Each point is reached from the start by the listed moves, each made 0, 1 or 2 times, or once backwards (-1), plus a little noise. Is the number of moves made odd or even? Then give how often each move was made.

Moves:
(1): [ 41  23  30  -5 -14]
(2): [-17  40 -15 -34   7]
(3): [-15  16  10   8  -2]
Start: [ 11   1  34 -14  16]
Points:
[-48  18  -8 -43  39] -> even (-1, 1, 0)
[ 37 -48  41  11  14] -> even (0, -1, -1)

Moves:
(1): [ 10  -1   1   8 -13   0  -7   6  -6  -6   0   3]
(2): [16 10 -4  7  3 15 12 -7  7  9  0  5]
(3): [ 0  2  5 -2 -8 -8  3  3  0 -6 -2 -6]
(4): [-3  2 -5  9 -6 -2  8  0 11  0 -1  1]
(5): [ 6  1 12 12 14  2 -6 -5  6  4 -5  1]
(6): [  0  -4  -1   4  -8  11   1 -17   7  -9  14   8]
(7): [  6   2  -3   3 -13   0  13  -2  -5  12  10  -3]
(8): [ 2  6  1  4 12 -2  3  5  0 -5 13  1]
(9): [ 8 -5  2 -8 -1 -9  1 -4  8  0  1  0]
Start: [-3 -8 13  4 -6 -2  7 -4  3 -3  3  6]
Points:
[ 23  -7  29  61  15  17 -25 -13  25 -27  11  32] -> odd (2, 0, -1, 1, 2, 1, -1, 1, 0)
[  5   9  17  56 -49   7  51 -33  26 -10  53   8] -> odd (0, 0, 2, 2, 1, 2, 2, 1, -1)
[-12   3  16  -8 -18 -10  13  15 -22 -24  15  -8] -> even (0, 0, 2, -1, -1, 0, 0, 1, -1)
[ 17   0  25   7 -21 -22  34 -12  12 -22  50   0] -> odd (0, 0, 2, 0, 0, 1, 1, 2, 1)
[ 14  -2  38  14 -11  -6  15 -18   0 -12  31  -2] -> odd (0, 0, 2, -1, 1, 1, 1, 1, 0)
[-14 -24   6  13 -95 -25   7   3   5 -44   3   3] -> even (2, -1, 2, 2, -1, 1, 0, -1, 0)

Moves:
(1): [  5  13  -6   5  -2   2   0  -2  -2 -12  11  -2  -4  13]
(2): [-3 -4 -7 -8 -1  9  3 -1 16  5  8  6  2 -3]
(3): [ -2 -15 -13   1  -4   0  -1  -6   0   4  -1  -2 -11 -11]
(4): [  2  -1   8   7  -2 -12  -6  -7  31  -4   2 -13   0  -6]
(5): [-4  5  3 -2  1 -4 -1 16  2 -7  8 19 -1  0]
(6): [-16 -14 -11  -9  -7   4  -2   6  -1   0   3  -1   7   2]
(7): [  5  -7  -5  -1 -11   0  -8 -10  -6   8  -1   4  -2   4]
(8): [ -5  -6 -11   7  -1   3   2   2  12   4 -14   1  10   4]
(9): [-8  2  1  6  9  0 -5 10  3 13  9 -7 -1  0]
(10): [-16   2 -10  -3  -5   5  -7 -16 -10   1 -16   2   8  -9]
(11): [-13  -2   9 -15   3   1  -1   9   5   0  -7   6  -9   9]
(12): [-5  0  6  6 -9 17  3 15  0 -5  7 -2 -1  1]
(13): [  3 -23   5  -4   8  10  -6  -4  13  -5  10  15  -5   6]
(14): [  0 -11  -9 -18   1   8 -11  15   7  -4   2  -4  -5 -10]
Start: [ 8 -7 -2  9 -2 -9 -2  6  4 -2 -2 -4 -2  8]
Points:
[-11 -68  34  30   6  21 -16  45  95 -30  53 -43 -40  33] -> odd (1, -1, 1, 2, -1, 1, -1, 0, 1, -1, 1, 2, 2, 0)
[-13 -24 -69  27 -32  54  -4 -54  -8   1  -1  39 -15  15] -> odd (2, 2, 2, -1, 0, -1, 1, 1, 0, 2, 0, 1, 1, -1)
[-74 -71 -84  13 -82  38 -35 -32  63  46 -18 -59  16 -38] -> even (0, 2, 2, 2, -1, 2, 2, 1, 1, 2, 0, 2, -1, 0)
[  3  20  -4  51 -29   5  -4  -2 -44   8 -45  38  26  42] -> even (0, -1, -1, -1, 1, -1, 2, 2, 0, 1, 0, 1, 0, -1)
[-59 -47 -25 -43 -47  -1 -69  24  34  18 -16 -28 -17 -57] -> odd (-1, 0, 1, 2, 1, 1, 2, -1, 1, 2, 1, 1, -1, 2)
[-14 -60 -23 -46 -36  18 -33  60   0 -27  -7  12 -29  -5] -> even (0, -1, 1, 0, 1, 1, 1, 0, -1, 0, 1, 1, 0, 2)
